Each row is a point. The points of each table are mixes of a few directions, plus a little noise. How many directions does each table use, and how many do they share? Where both have some left over, give the other angles between the two spaces (their principal angles), to ten degrees, smallest first.

First, 4 rows:
[[ 21 -37  67]
 [ -9  17 -31]
 [ -2   4  -7]
 [ -8  16 -28]]
Second, 4 rows:
[[  8 -30  -6]
 [ -9  35   7]
 [ 14 -56 -12]
 [-13  51  11]]
Directions: first 1, second 1, shared 0; angles 70

First, 8 rows:
[[ 12 -12  34  16]
 [ -3 -33 -70  22]
 [ 11 -14  30  17]
 [ -5  33  36 -26]
 [  7 -20  -3  18]
 [-19  45 -10 -43]
 [ 12 -34  -2  31]
 [-16  36 -15 -36]]
Second, 6 rows:
[[ 67  -7 -40   5]
 [-10  -1  -7  -1]
 [-40 -10  -7   6]
 [ 12  23  72 -11]
 [ 15  12 -17 -13]
 [-44 -18  -1  14]]
Directions: first 2, second 3, shared 2

First, 9 rows:
[[ -3 -26  41 -21 -29  19]
 [ 19  31 -37  50  33  -5]
 [-28  60  28  29 -22 -15]
 [-27  -3  17 -39 -20 -13]
 [ -3 -46  15 -48 -15   9]
 [ 10 -62  11 -48  -8  18]
 [ 22  11 -29  37  27   3]
 [  9   8 -30  14  22  -7]
 [  2  27 -17  27  13  -8]]
Second (7 x 6):
[[ 44  -3 -21  19 -41 -18]
 [  4 -29  46  17 -19 -25]
 [-17  12 -49  -4  36  -4]
 [-29   4 -23   3  38  18]
 [ 19   7  28 -20 -25  -6]
 [-28  22 -43 -22  46   8]
 [ 11 -12  60  10 -37  29]]
Directions: first 3, second 4, shared 1; angles 40, 90

First, 9 rows:
[[ 14 -25   2  -9  20  41 -22  16 -21]
 [  1   0  -1   1  -3  -1  -2  -3   4]
 [ 10 -18   0  -5  12  29 -18  10 -12]
 [  7  -7  -7   5 -11   5 -19 -10  16]
 [-13  29  -8  16 -35 -51  14 -29  41]
 [ -6  16  -6  10 -22 -29   5 -19  26]
 [  0  -6   6  -8  16  13   5  14 -20]
 [-29  29  24 -16  30 -30  71  27 -47]
 [ 15 -18  -9   4  -7  23 -34  -6  13]]
Second, 10 rows:
[[ 19 -20  10   9 -23  -1  -9  -4 -22]
 [  7 -10   3 -17  -6  -1   6   9  -7]
 [-23  40  -4  95  16   5 -40 -47  24]
 [  9 -13   3 -15  -8  -1   5   8 -10]
 [ 47 -53  20 -21 -50  -3   0  13 -52]
 [  3  -4   1  -9  -1   0   4   4  -3]
 [-16  19  -6  15  15   2  -3  -9  17]
 [-12   7  -8 -28  16  -1  16  13  13]
 [-20  20 -11 -11  24   1  10   4  23]
 [-13  11  -8 -19  17   0  12   8  17]]
Directions: first 2, second 2, shared 0; angles 60, 70

First:
[[ -6 -10  -2 -22 -11 -25   8  11  15  -8 -23]
 [  1   5   2  18   3  27 -13 -14 -12  17  12]
 [-19 -14   2   4 -28  37 -31 -26   0  44 -30]
 [-15 -21  -4 -44 -23 -48  14  21  30 -14 -48]
 [-13 -14  -2 -20 -18 -14  -2   3  15   5 -31]
 [ 37  34   1  22  55 -24  38  25 -20 -54  74]
 [-19 -24  -4 -40 -29 -34   4  12  28  -2 -53]
 [-11 -12  -1 -14 -16  -4  -5  -2  10   9 -25]
 [ 37  41   5  56  56  32  11  -3 -41 -19  91]
 [  7  15   4  38  12  53 -21 -25 -26  26  32]]
Second (8 x 11):
[[ -4 -12  26 -26  34  -2  52  30 -37 -22   1]
 [ -1  21   5  16  35 -14  19  -7  19   0  36]
 [  0   2 -27   2 -17 -43 -31 -12  19  20  11]
 [ 15 -46  -5 -26  51  10  27 -14 -53  26  13]
 [-39  27  23  13 -52  20 -18   4  54  -1 -46]
 [  8 -14  -1  -8 -20  12 -15  23 -66  -3  -2]
 [ 14  16 -15  31  33   1  -7 -39  32  21  42]
 [  6   5  -7  -2 -64  16 -26  15  34 -41 -55]]
Directions: first 2, second 6, shared 2

First, 8 rows:
[[  1 -13 -29  35  36 -27  -7  -8  31 -22   7 -20  33 -12]
 [-13  26  14 -28 -41  -5  13  -5 -38   4 -12  25 -10  -3]
 [ 15   3 -18   1  69 -20  28  23  20  19  40 -25 -11 -11]
 [  9  -8  -3  11  43 -27 -20  23  25 -14   8  -3  -5 -35]
 [  8  47  28 -22  19  29 -10   4  -3   2  20 -24 -18  31]
 [ -5  35  13 -17 -22  23  11 -16 -24   9   4  -9  -2  34]
 [  6   8   3  36 -59   6   3  -6 -16  56  -1  -2  13  11]
 [-18 -95 -11 -16 -46  18 -16 -17   2 -57 -67  59  -3 -15]]
Second:
[[ 20  -7  14  12  24 -13  -2   7  -8  20 -15  11  20  11]
 [  8  -2   8   6  10  -3   3   5   0   9  -6   5  10   3]
 [-37   4   6 -15 -12   8   0 -15 -13 -14   2   7 -17   3]
 [-16   9 -12  -5 -28  19  11   1  23 -21  19 -13 -15 -20]
 [-33   9  21   2 -16  21  28   4  22 -10   7   7   1 -17]
 [-40  13  38   9 -16  29  46  13  37  -8   7  13  12 -25]
 [ 48 -24 -38 -18  41 -53 -73 -29 -81  22 -26  -2 -14  55]
 [-17  15  -3   8 -36  33  35  17  57 -22  26 -16  -3 -40]
 [ 81 -25 -58 -10  39 -56 -77 -16 -64  24 -18 -19  -9  47]
 [-14   7  24  12  -5  16  30  13  27   0   3   8  15 -16]]
Directions: first 6, second 3, shared 0; angles 40, 80, 90

First, 11 rows:
[[-22  24  28  36  14  29  -5   8  30 -18 -11   4 -33 -32   1  24 -21 -24]
 [-20  25  45 -13  14   0  30  -3  13 -37  -2   4 -29 -19  41  20 -12  -3]
 [ 38 -16 -95  33  41  18 -17  17  17  -1   2 -32  -2 -29 -82  -1  -4  -4]
 [ 21 -19  30 -58 -13 -36  -3 -29   5  -4   5  20   2  37   2   0  -8  25]
 [-12 -12 -76   1  34  -1 -20  33   5  10  16 -12  13 -22 -35  -7  -6   4]
 [-17  -4  29 -26 -18  -2  -2   6 -24  -2  11  19   9  41  20  -8   8  24]
 [  7  34  37  11  18  11  57 -14   9 -50 -13 -18 -36 -36  40  22   1 -15]
 [  6   4 -35  36   7   0   0  -4  14  21 -12 -21   5 -46  -8  -1   0 -33]
 [-10  -8   8 -11 -26 -15  -6  -4 -20  28   3   9  25  20  20 -16  12   3]
 [ -2 -20  14 -28 -29   2 -19  11 -39  10  16  23  23  73  -5 -20  18  40]
 [ 10  -9  14  19 -41  -7 -14 -22 -10  44 -13   5  23  12   6 -14  12 -16]]
Second (10 x 18):
[[  4  -2 -20   1 -10 -14  25   2 -13  12   5 -11  20 -11  16   8  11   2]
 [  4  -9 -23 -11  -5 -19   3  -3 -12  18   3  -7  20  -1   6 -14  11   0]
 [-18   9  49 -15  31  27 -53  -9  10 -28 -18  20 -43  26 -12 -57  -7 -13]
 [ 23 -24 -43   6 -22 -22   5   4  14  30  14  -2  29  -7 -32  47 -13  16]
 [ 11 -16 -42  -9 -14 -29  13  -2 -13  30   8 -12  35  -7   5   0  11   5]
 [-31  34  75  -2  34  43 -22  -4  -2 -52 -22  13 -56  15  25 -53   3 -20]
 [ 15 -10 -57   5 -29 -38  58   5 -26  36  16 -27  53 -27  29  33  21   8]
 [ -1 -13  17 -16  19  12 -66  -8  24  -4  -8  24 -25  28 -47 -32 -20  -1]
 [-17  35  45  26   4  31  43   9  -5 -40  -5  -5 -27 -16  40  25   4  -7]
 [  9  -5   1  15  -7   8  -4   6  23  -2   5   8  -6  -1 -29  43 -21  10]]
Directions: first 6, second 3, shared 2; angles 70

First, 8 rows:
[[  0   0   1  -1  -1   1  -1   2   1  -1   1   1   1   1   0  -1   0   1
    2  -1]
 [ 25 -12 -13  37  10 -21  26 -29  -1  37  -5  -8 -15 -21  -2  46  -6 -30
  -44  23]
 [-40  22  21 -63 -17  36 -43  47   1 -63  11  13  23  36   5 -76  11  49
   75 -39]
 [  1  -1   0   1  -1   1   1  -1   0   2   0  -1  -1   0   0   2  -1   0
    0   0]
 [-31  16  15 -47 -12  28 -34  35   0 -47   9   9  18  27   4 -56   9  37
   57 -29]
 [ 20 -10  -8  29   9 -16  20 -22   0  28  -6  -6 -13 -17  -1  35  -5 -22
  -35  18]
 [-16   8   8 -23  -6  13 -16  17   2 -22   4   4   8  14   1 -28   3  19
   28 -15]
 [ 44 -23 -21  68  18 -38  48 -51  -1  68 -13 -12 -26 -40  -4  80 -12 -52
  -81  43]]
Second, 8 rows:
[[-12  18  16 -40 -12   0 -24  21  -3  10 -24  17   4  45  -2   4   3  35
    2  -7]
 [-10 -23  -7   7   9 -21  67  -3  -7 -13   4  -6  13 -19   8  25  -5 -57
  -30  -5]
 [ 33  19 -12   0 -13 -33  39 -45  -4   3 -46  23 -18  22  35  60  20  -4
  -32 -35]
 [  8  39  -6   5  -3   3 -45 -17 -36 -56  -2 -10 -18   4  11 -27 -25  36
   36 -22]
 [ 12   0 -52  32  35  60   9  -6 -38 -66  33  -8  15 -46  38 -28 -10   9
   32  11]
 [ -5 -46  34   1   2  11 -23   7  38  44 -26  40  12 -31  -8  16  27 -17
   -7  53]
 [-27 -33  52  -7 -16 -30 -20  27  48  66  11 -12   0  -3 -60 -12   1 -30
  -14  26]
 [  1  26 -24   2  -1  10  -3  16   1  11  49 -44  -6  26 -23 -38 -11  28
   12 -23]]
Directions: first 1, second 6, shared 0; angles 30

First (10 x 32):
[[ 23  13   8 -30   9   5  -3  35 -42   9 -14 -23 -29 -13 -15  14  34  19
    0 -23  13   0  23   9  -9 -10  14  -7  26 -41 -18  19]
 [-14  16 -19  47   7  25 -17 -44  43 -33 -30  40  56  -9  45  24 -55 -52
   50  67 -14 -13  12 -30  61  52  16   3 -62 -71   1 -72]
 [-11 -58   6  -5 -67 -24  17 -72  22 -34  39  -5  19  23   9 -77  -5  12
  -30  56  -1  41  26  21 -63   2 -56  -3  40  44  41  15]
 [  9  46  -2 -20  65  13  -4  95 -47  56 -22 -18 -57 -15 -33  64  38  20
    9 -87   4 -33 -36  -1  32 -30  47  -4  -5  -7 -41  24]
 [ 27   6  15   7 -14  -6  -9 -18  18 -27  -2  12  38 -12  12  -8 -23 -19
  -14   9  12   1  18 -14  -4   9  -6  13  -7  -1   9 -10]
 [ 16 -10  11 -37 -13  -6   6  16 -39   4   4 -30 -32  -2 -18 -14  39  31
  -15 -13  12  16  27  21 -37 -16  -7 -10  46 -14  -4  34]
 [ 54  14  35   6 -16 -24 -11  -6  29 -26  10  17  55 -18   1 -14 -31 -22
  -49 -29  26  -5   4 -22 -20  -8 -11  32  -6  55  14   5]
 [-34  -6 -14  17  14  -2   9   4  16  23  13   9 -12  17  -5   4  -6   2
    4 -11 -17  -9 -44   1  13  -8  -1   0 -17  49   2  -1]
 [-15   1  -8   3  13   2   4  12  -2  16   1   0 -15   5  -5   9   4   5
    6 -11  -7  -6 -19   2   9  -5   6  -3  -6  11  -5   3]
 [-56 -21 -33  12   2  15  11 -22   2  11   0   0 -24  23   9  -1   4   6
   39  43 -28   7 -11  12  18  15  -2 -21  -8 -24   1 -18]]
Second:
[[  6 -10   9  16  30 -13  -3  45 -50  45  54  12 -36 -14 -39   6  12  60
  -29   5  -7  16 -18  29 -56  17 -14 -27  12  10 -34   3]
 [-16  -6 -19  12  17   9 -28  -9  19   2  -7 -35 -10  29  -5  14 -55 -36
   26 -66   2 -34 -39  14  67 -45  -5  23 -24  51  10  35]
 [-30 -11  -8  29 -13  -7  19 -30  40  -4  17  38  27   9  16 -19 -12  -6
   -5  49 -20  11 -20 -16 -11  27 -10  -3 -22  30  15 -35]
 [ 62   2  20 -14 -13   6 -39 -12 -29 -38 -12 -31  19 -21   0  -1 -34 -15
   -3 -11  34   0  58  14   3  -5 -13  11  18 -62  -7  17]
 [-54 -17 -25 -50 -31  13  45 -14 -13   6 -31 -25 -44  25  15 -22  86  19
   36  38 -19  23  23   4  -9  -2  16 -23  43 -45  17   4]
 [ 41  36  20 -36  17  -1   1  56 -35  12 -24 -12 -17 -26 -16  28  46  15
  -15 -49  21  -9  13 -11  -8 -16  30   4  19 -24 -20  18]
 [-43 -28  -8  14  -9 -18  27  -9  18  26  42  19 -13  23  -9 -29  10  27
  -23  17 -24  18 -41   9 -39   0 -23  -8   5  80  14   2]
 [ 26 -12   6  33   0   3 -38 -29  -2 -28  14  -2  30 -10   5   1 -71 -20
    4  17  11  -2  23  13  14  16 -25   3 -19 -32  -6 -10]
 [  5  47   4  -7  -1   7  16   5  45 -15 -49  32  44 -13  32  22  16 -42
   11  -4   4 -20  -3 -56  39  11  44  21 -30 -10  12 -37]]
Directions: first 4, second 6, shared 4

First (8 x 32):
[[  3 -38 -26 -11  31 -35 -52  46 -13 -38  25  47 -29 -21 -19  30 -13   9
    8  12  30   5 -41  10 -45   9 -14   8 -40   4  58 -15]
 [-17  -2  -8   5   0  41  34  -6  24 -18   4 -34  11  20 -11  18   3  -9
  -31 -22  32 -13  19   7  -8   1  -8   1  22  14 -11   3]
 [ -5  45   7   4 -35   7  24 -27  32  23  -2 -24  28  67   0   1   9   2
  -12  -9 -36  12  40 -20  62 -23  20 -17 -12   1 -52  17]
 [  0 -23 -15 -23  10 -48 -26   6 -14  14  -6  40 -34 -39   1  -8 -10   9
   44  30 -31  25 -55   9 -20 -13   0  -2 -31 -20  32 -15]
 [-19 -24  15  25  20  16   7   9 -37 -46  -1   6   9 -40  23  -6 -10   6
  -34 -13  52 -24  25   0 -19  38 -35  27   7  16  21  19]
 [  7 -18  22   7  27  25  -3 -24  -7 -37  15 -18   7  -4   9   6 -16   1
  -43 -12  45 -35  15 -12   5  32 -15  15  40  -8  11 -18]
 [ 38  35  12   2 -23 -14 -21  21 -11  64 -19   9  -1  -6  -1 -29  27 -16
   57  14 -55  13 -11   2   1 -14  35 -17  12  -3 -22   5]
 [-10  24  -4  -8 -28  10  37 -26  26  36 -16 -24   7  23  -1  -9  11  -6
   12   0 -38  16   7   1  23 -27  16 -15   5  -5 -37   8]]
Second, 8 rows:
[[  1  -6  -9 -13   0 -31 -15   4  -5  13  -3  24 -17 -14  -1  -6  -4   6
   27  17 -25  18 -27   3  -4 -11   3  -4 -24 -11  12  -5]
 [  4  27  -3  12 -31  12  23  28  -9  51 -32  -7   6 -19   1 -28  33 -19
   44   0 -32  14   4  19 -21 -15  17 -10  11  18 -26  28]
 [  0  13  -4   2 -19   4  17  12  -4  36 -22  -4  -1 -17   1 -20  19 -11
   32   4 -26  12  -6  14 -14 -13  10  -7   7   6 -15  13]
 [ 11  16  -2  11 -12 -15 -18  36 -14  15  -5  21   4  -2  -2  -7  14  -3
   24   3 -14  10   4   3  -8  -3   9  -4 -21  15  -2  19]
 [ -9  12   0   1 -22  35  53 -13   8  44 -33 -37   4 -22   3 -26  22 -21
   23  -4 -21   5   1  19 -16 -15  10  -7  42   3 -31  10]
 [-13 -31   9 -12  35  18   5 -55  22 -60  32 -24   1  25   2  31 -36  15
  -69 -11  50 -29   7 -19  26  21 -23  14  22 -21  16 -36]
 [-11 -50   8 -21  58 -10 -29 -63  22 -95  57  -1  -9  37   0  51 -61  33
  -89  -4  65 -32  -4 -34  41  29 -33  20  -6 -34  43 -54]
 [ 17  21   1  21  -8 -16 -35  51 -19  -4   7  28  13  13  -4   4  12   0
    9  -4   2   1  21  -5  -3   8   6  -1 -30  25   2  24]]
Directions: first 6, second 3, shared 3

First, 8 rows:
[[ -1  -4  -1  -6   7   0   0  10  -5  -1   7   3   3  -3   1   4   4   0
   -5   6   0  -4   2   5  -3  -7   0  -3  -7   4  -2   3]
 [  4  13   3  21 -22   0   1 -35  19   4 -23  -9  -9   9  -4 -14 -14   1
   17 -21   1  14  -7 -17  11  22   1  10  22 -14   7  -9]
 [  5  14   3  22 -23   0   1 -36  20   4 -24 -10  -9   9  -4 -15 -15   0
   18 -22   1  14  -8 -18  12  23   1  10  23 -15   8  -9]
 [  2   7   2  12 -12   0   1 -19  10   2 -12  -5  -5   5  -2  -8  -8   0
    9 -11   0   7  -4  -9   6  12   1   5  12  -7   4  -5]
 [ -2  -4  -1  -7   7   0   0  11  -6  -1   7   3   3  -3   1   4   5   0
   -5   7   0  -4   2   5  -4  -7   0  -3  -7   4  -3   3]
 [  4  12   3  19 -21   0   1 -32  17   4 -21  -9  -9   8  -3 -13 -13   1
   16 -20   1  13  -7 -16  10  21   1   9  21 -13   7  -8]
 [-12 -36  -8 -58  60   0  -3  95 -52 -11  62  27  25 -23  10  38  39  -2
  -47  58  -2 -37  20  47 -30 -61  -2 -27 -60  38 -20  23]
 [ -1  -2  -1  -4   4   0   0   5  -3  -1   4   2   1  -1   1   2   2   0
   -3   3   0  -2   1   3  -2  -4   0  -1  -4   3  -1   1]]
Second (10 x 32):
[[-12   5  -6 -30  24   1  -6  18   1   5   4  19  38  -9   8  12  13 -14
  -22  28 -36 -11  -2  12 -10 -26  17 -31 -30  37 -13  19]
 [ 15  25  17   1 -26  -5  22 -28 -14  -9 -20 -35  -2  10 -15  24  -1 -45
   -9  24  22   0   0 -28  -6  10 -12  -6   8 -32  46  -1]
 [ -3  -7  -4   3   4   1  -5   6   4   2   5   7  -4  -2   3  -8  -1  14
    5 -10  -2   1   0   6   3   0   1   5   1   5 -11  -2]
 [-19 -11 -16 -22  35   5 -19  31  10  11  15  37  31 -13  16  -6  10  19
  -10   6 -42  -8  -2  27  -4 -27  22 -20 -28  50 -40  16]
 [  2   2  -3  32 -10   2  -7 -18   3  17 -11 -11 -17   7   2  -7 -21  23
   12 -24  11  13  -4  -6  13  14   5  11  20 -11   0  -3]
 [ 13   2  12   8 -22  -4  15 -14  -7 -16  -4 -21 -23   7 -12   1   0 -14
    9  -3  30   2   4 -15  -1  17 -20  17  16 -34  25 -14]
 [  2   3  11 -48   5  -5  20  18 -10 -31  10   4  22  -7 -10  17  33 -49
  -19  44  -6 -19   7  -1 -22 -16 -14 -17 -26   3  16   3]
 [  2 -16   4 -18   1  -2   7  18  -1 -24  17   9 -10  -5  -5  -8  18  -4
    6   1   9  -8   8   7  -8   0 -18  13  -3  -6  -3 -11]
 [  2   0  -2  24  -8   1  -5 -12   3  11  -6  -7 -15   5   2  -7 -15  19
   10 -20  10   9  -3  -3  10  11   2  11  15  -9  -1  -4]
 [ -3  -3 -12  51  -5   5 -21 -19  11  34 -11  -3 -21   7  11 -18 -34  52
   20 -45   5  20  -8   1  24  16  16  16  26  -2 -18  -2]]
Directions: first 1, second 3, shared 0; angles 30

First:
[[  3  -9  23  -1  -7 -17  13  -3  -2  -6   9   5   7 -13 -18  -3   5  18
   14   6  36  -2  -1   8   4   9  -8  10 -10 -17  14  -8]
 [ 11 -22  26   0 -10 -21  11 -10 -10 -16   8   1   8 -19 -28   5   8  24
   12   4  40   4  -9   5   4  16 -14  12 -26 -21  14  -6]
 [ 24 -68 -45  13   4   1 -54 -66 -51 -73   2 -57 -18 -11 -32  48  26 -21
  -14   0 -41  68 -47 -23  -2  54 -28   7 -95   9 -30  36]
 [ -8  17   2  -2   1   5   8  15  12  16  -1  11   2   7  13 -11  -6  -1
    0  -1  -2 -13  11   3  -1 -14   8  -4  23   3   3  -5]
 [  1  18  -3  -3   5  13  -2  21  11  23 -16  12  -2   6  18  -2 -11  -4
  -20 -15 -17 -15   7 -11  -8 -25  11 -19  29  12  -8   0]
 [-24  38  -1  -2   2   7  18  18  25  26  11  13   4  19  24 -29  -7 -10
   19  14  -2 -21  25  18   7 -16  15   7  40   4  11 -12]
 [ 14 -26 -14   4   3   3 -24 -18 -19 -20  -8 -16  -8  -7  -9  23   7  -5
  -20 -11 -20  22 -20 -17  -6  12  -8  -6 -29   6 -15  15]
 [ -1  19   6  -3   4   8   6  24  13  25 -12  17   3   3  15  -5 -10   2
  -13 -12  -3 -18  10  -6  -6 -24  12 -15  32   6  -2  -4]
 [-21  33   7  -2   0   3  20  18  22  22  11  15   4  14  17 -27  -6  -2
   20  14   8 -22  23  18   6 -13  11   8  35  -2  14 -14]]
Second:
[[-18  14 -16   7   0  12   6 -15  24  -2  10   2  -6  39  15  -2  16 -10
   16  15  -4 -15  18   8   1   1  -9  15   4  -9  -5 -13]
 [  1  14   6 -12   5  -4  -2  38 -22  22  -4  -4   6 -41   6 -23 -34  -8
  -11  -6 -20  15  -8   4   7 -12  31 -18  28  34  11  18]
 [ 34 -35  30  -3  -6 -21  -5   5 -25  -7 -18   3   8 -43 -29  23  -7  30
  -24 -29  27  12 -25 -19 -10   1  -8 -16 -25 -10   1   9]
 [-22  35  -6   8  -5  -5  23   4  27  24  13   8   5  21  31 -26  -4  -4
   30  22   6  -9  30  20   6 -15  13  22  34 -11  14 -13]
 [-17  -3 -33   4   9  48 -18 -37  33 -26  -2  10 -21  78   0  30  46 -20
  -11   1 -22 -40   9 -14 -10  10 -36  -2 -19  -7 -36 -20]
 [ 24 -37  17   4  -7 -15  -4 -21 -12 -24  -6  -2   2 -13 -28  28  14  24
   -8 -12  29   8 -17 -13  -8  13 -24   2 -39 -24  -4   0]
 [ 11 -24   3   5  -3  -2  -5 -24   2 -21  -4   1  -3  11 -18  25  20  12
   -4  -6  17  -3  -7 -10  -7  11 -24   5 -31 -20  -9  -7]
 [ -8  32  13   2  -4 -19  24  31   9  38   2   8  12 -19  26 -32 -28   6
   16   6   9   1  20  14   4 -26  28   6  45   0  22  -2]
 [ -7   4 -15 -15  11   7 -19  19 -35  -4   8 -23  -3 -36  -3 -23 -24 -29
   -3   8 -42  30 -18  10  17  14  27 -11   4  48   6  28]]
Directions: first 3, second 4, shared 2; angles 30

First, 8 rows:
[[-16 -17   6  30 -37 -57  34 -36 -10 -33 -18  67  -4  64 -28 -33  10  57
  -65  19   9  -7 -19 -82 -27  36  15  10  28   8  11 -31]
 [  7   3  -6  -8  21 -10 -20   5  32  32   2  -1 -36 -42  22  25   1   2
   32 -14  10 -15  32  29  19 -27  13  -8   1 -13  -4  22]
 [ 14  10 -11 -15  40   1 -35  16  48  57   7 -16 -49 -72  35  40  -1  -8
   60 -27  12 -19  54  60  35 -47  14 -15  -5 -21  -5  39]
 [-15  17 -12  10 -14  34  13  -1 -44 -30   9 -20  44  36  -9 -29 -16 -29
  -31  14  -8  22 -29 -15 -10  21 -19  12  -2  22   3 -16]
 [  2 -12  26  -9 -32  42  28   7 -57 -60   1 -26  82  56 -42 -32   5 -30
  -26  23 -28  36 -72 -22 -40  49 -41  11 -22  22   1 -38]
 [-13   6  -8  17 -12  -8  12 -15 -14 -15  -2  13   9  28  -7 -21  -6   9
  -32   9   2   5  -8 -30  -8  14   4   8  11  11   5 -12]
 [ 29 -16  28 -35  14  16 -16  27  19  10   1 -24   3 -41  -4  29  16 -13
   52 -12 -12   1  -2  47  -1 -13 -17 -14 -25 -16  -4  10]
 [ -3  13 -22   9  20 -18 -18  -7  33  39   3   9 -48 -32  29  18  -8  10
   15 -13  18 -20  45  15  28 -29  24  -3  16 -11   1  24]]
Second, 8 rows:
[[ 16  -5  -6 -21  35  -7   0  13 -37  10  27  -2 -23  21  29 -25  -5 -24
  -10 -14  -9   5 -36  14  24  11  17  16  12  12  28   6]
 [-10  13 -22  44   6  -5  -6  10  -8 -42  13  35 -16  51  -1 -16 -26   2
  -37  35   5  -9 -21  -4  18  -5 -44  32  22 -25   4 -55]
 [ 45 -28  40 -70  32  15 -26  33  28  48   2 -48  -9 -84  13  47  30 -22
   91 -37 -15   1  12  76   6 -24   9 -30 -37 -14  -3  45]
 [ 11  -8   4 -22  10  20  17  12 -70 -25  25 -18  29  52   2 -44  -5 -39
  -30   0 -23  27 -71  -4  -2  38  -5  20   1  28  25 -15]
 [-37  37 -43  62 -12   1   1 -15   1 -25   1  28  -6  39   2 -17 -34   8
  -49  29  19  -8  16 -30  12  -7 -19  22  26  -4  -7 -30]
 [ 21 -25  27 -43   6 -21   2  -5  13  39  -9 -10 -12 -40   5  15  30  12
   34 -32  -4  -2  12   6  -8   2  43 -25 -12  10   6  42]
 [ -4 -21  33  -2 -45 -23  10 -24  50   6 -43  12  18 -38 -39  34  33  52
   23  -1   8 -10  41 -30 -41  -1  13 -34 -17  -8 -25  13]
 [-42  38 -33  52 -31  19   1 -23  23 -11 -17   3  19  -1 -11   6 -23  11
  -23  21  20  -4  48 -27  -7 -14 -13  -2   6   0 -27  -6]]
Directions: first 3, second 5, shared 3

First, 10 rows:
[[  1   4   1  22 -23  30 -29 -13  38  27 -25  29 -66 -21   3 -30  34  31
   11   2   3   4 -43  35  48  11   6 -47  24 -28 -13  11]
 [-25   8 -16 -19  30  -1  25   1 -59 -12  20 -42  57   9   9 -16 -46 -48
   11 -45   3  10  22 -28 -42 -72  -6  55 -24  55   0  -1]
 [-44  -7   0   1 -46  34  13   2 -14  30   5  24 -39  -2 -17   7  13  46
   22  16   9 -22 -24 -12  23   5  46 -57   8   5  18  -2]
 [ 45  30  18 -11  20 -21  -3  -4  12 -32 -30 -26  37  -8  27 -48 -12 -63
    1 -61   3  48  -2   8 -19 -33 -56  74   6  27 -26   2]
 [ 16 -24   2  18  39 -35   5  22   7   9  -2  31  25  15 -19  18 -12  25
  -33  17 -32 -37  26  18   9  32  -8 -25   6 -14  17 -15]
 [-46 -31 -31  13 -15  36  -6 -23 -33  28  34  -3 -31  -9   2  56  39  60
  -31  86  17 -39   0 -33  23  49  67 -55 -31 -21  19  -1]
 [ 12  15   8  -3   3  -3   0   2   8  -6 -17  -2   5  -4   6 -32 -10 -22
   13 -37  -1  19  -9  12  -2 -26 -22  20  11  14 -11   2]
 [ 15 -29 -13  24  31 -16 -18  -5  12   8   8  13  -3   0   0  39  24  34
  -51  62 -14 -31  19  10  19  60   8 -29 -12 -40   8  -5]
 [ 22  25  34 -36 -26 -24  33  13 -10 -40  -9 -21  49  10   5  -1 -15 -43
   15 -36  13  30  11 -35 -41  -8 -24  61   3  41   2 -10]
 [  4   8  -4 -10 -12   0 -20   5  39 -12  16  -2 -34  10 -16   6 -15 -20
   40  -5  -2  17   0  26 -20 -19 -13   3   8 -37 -14  20]]
Second, 8 rows:
[[-15  -8 -30  11   6   9 -28  11  42   6  25  17 -56  11 -26   9 -23   5
   44   6 -18  -3  -1  53  -5 -28   2 -35   9 -57  -9  26]
 [  1 -10  -4  21  26 -17  -1  29  24  21 -12  46 -10  11 -25 -22 -26  19
   11 -26 -36 -22   1  50  18 -19 -13 -39  27 -12   4  -1]
 [ 31   9  31  10  26  -5 -10 -12  10  20 -38   9  16  -8   5 -56   1 -15
  -19 -43 -14   1 -17  16  30  -4 -36   5  19  12  -7 -11]
 [-36 -28 -79  -3  -4 -28  28  45 -26 -50  53   5   5  15  -5  95 -13  31
   19  70   1  -8  51  -4 -48   1  48  -2 -27 -10  16  20]
 [-20   9  16 -17 -23  25   3 -12 -11  13  12 -13  -9   3  -8  -5  -5 -10
   21 -12  13   3 -12 -21  -4 -15  13   0  -2   7   2   0]
 [ 21   6  12 -13 -26   4   3 -28 -17 -28  -5 -38  22 -21  41  32  53  -5
  -45  45  38  19   2 -54  -4  63   9  39 -27  13  -4  -9]
 [-23  -5  17   0 -22  16   3  12  12  33   2  31 -31  13 -36  -8 -14  25
   30  -9 -11 -26 -14  11  13  -8  15 -51  20 -12  13  -2]
 [ 41  26  37 -12  19   0   4 -42 -32 -14 -37 -55  67 -28  56 -43  31 -51
  -57 -32  28  34 -10 -54   4  14 -38  82 -21  57 -15 -21]]
Directions: first 6, second 5, shared 4; angles 40
